Each row of a before or after table is a point. The points were changed in one or more steps. Then noise was added and the rows were shuffled. The steps act on columns, c1 being the first. Write out the steps. A step turns or swaps two columns, mirrors them in a line or flattens them onto one, adds a multiple of one to another, or multiplies or shifts one. Angles are multiples of 10 degrees, from the lower column toward the higher: turns from -170 to 170, lines from 10 to 170 but not 90. Use the fewest steps. Two steps may share a column if one is a turn and the other turns, adds or multiplies; they go together, in the order done. Otherwise the lowest column goes first.

Before, 14 rows:
[[ 0.42 -0.03 -0.47]
 [ 1.04  0.39  0.18]
 [ 0.02 -0.26 -0.47]
 [ 0.70 -0.20 -0.05]
 [ 0.88  0.66  0.31]
 [-0.14 -0.47  0.17]
 [ 0.37 -0.18 -0.34]
 [ 0.55 -0.01 -0.35]
 [-0.02 -0.09  0.85]
 [ 0.28 -0.25  0.78]
 [ 0.23 -0.39  0.41]
 [ 0.19 -0.14 -0.35]
 [ 0.98  0.51  0.51]
 [ 1.11  0.59  0.43]]
After (14 x 3):
[[-0.01 -0.12  0.27]
 [ 0.01 -0.45  0.76]
 [ 0.00  0.62  1.02]
 [-0.01 -0.18  0.54]
 [-0.03  0.51  1.09]
 [-0.02 -0.39  1.02]
 [ 0.01 -0.24  1.39]
 [ 0.01  0.39  0.79]
 [-0.01 -0.26  0.12]
 [ 0.01 -0.18  0.26]
 [ 0.02 -0.02  0.25]
 [ 0.02  0.67  0.89]
 [-0.01 -0.02  0.14]
 [ 0.00 -0.10  1.47]]
Steps: multiply c1 by 0; shift c3 by 0.60

Before, 12 rows:
[[-0.05 -0.21  0.42 -0.18 -0.18 -0.37 -0.13 -0.16 -0.30]
 [ 0.03  0.12 -0.34  0.25 -0.82  0.57  0.32 -0.38 -0.24]
 [ 1.33 -0.08  0.29  0.07 -0.65 -0.58 -0.10 -0.27  0.50]
 [ 0.06  0.73 -0.38 -0.23 -0.60  0.15 -0.39 -0.23  0.64]
 [ 0.28  0.88  0.05 -0.19 -0.92  0.12  0.10 -0.26 -0.42]
 [ 0.09 -0.36  0.98 -0.34 -0.10  0.04 -0.23 -0.20 -0.38]
 [ 0.75  0.51  0.00 -0.45 -0.48 -0.24  0.46 -0.53 -0.01]
 [-0.20  0.01 -0.13  0.07  0.01 -0.03 -0.02  0.19  0.04]
 [-0.10  0.58  0.42 -0.23 -0.37 -0.45  0.27  0.29  0.17]
 [ 0.27 -0.41 -0.16 -0.21 -0.44  0.04 -0.37  0.36  0.21]
 [ 0.37 -0.26  0.24 -0.16  0.20  0.46  0.03 -0.17 -0.12]
 [ 0.35 -0.11 -0.49  0.40 -0.08  0.26 -0.04  0.17 -0.26]]
After, 12 rows:
[[-0.42  0.87  0.19 -0.18 -0.92  0.17  0.42  0.23  0.14]
 [ 0.49  0.73  0.29 -0.24 -0.60  0.12 -0.76  0.23  0.01]
 [ 0.47  0.02 -0.07  0.06  0.01 -0.16 -0.03 -0.11  0.02]
 [ 0.30 -0.10  0.60  0.40 -0.07 -0.28  0.21  0.14  0.15]
 [-0.58 -0.20 -0.31 -0.17 -0.18  0.32  0.19 -0.24  0.27]
 [-0.95  0.50  0.57 -0.46 -0.47  0.59  0.24  0.08 -0.40]
 [-0.11 -0.41  0.31 -0.19 -0.44 -0.32 -0.39 -0.14  0.21]
 [ 0.48  0.12  0.26  0.23 -0.81  0.05  0.38  0.66 -0.15]
 [-0.85 -0.27  0.15 -0.15  0.20 -0.08  0.10  0.48  0.02]
 [-0.51  0.57 -0.35 -0.23 -0.37 -0.02 -0.01 -0.52 -0.33]
 [-1.62 -0.37 -0.55 -0.35 -0.10  0.16  0.22  0.13  0.38]
 [-2.16 -0.08  0.84  0.08 -0.67  0.51 -0.51 -0.37 -0.16]]
Steps: turn c1 and c3 by 130 degrees; multiply c1 by 2; turn c6 and c8 by 120 degrees; mirror c7 and c9 in the line at 150 degrees
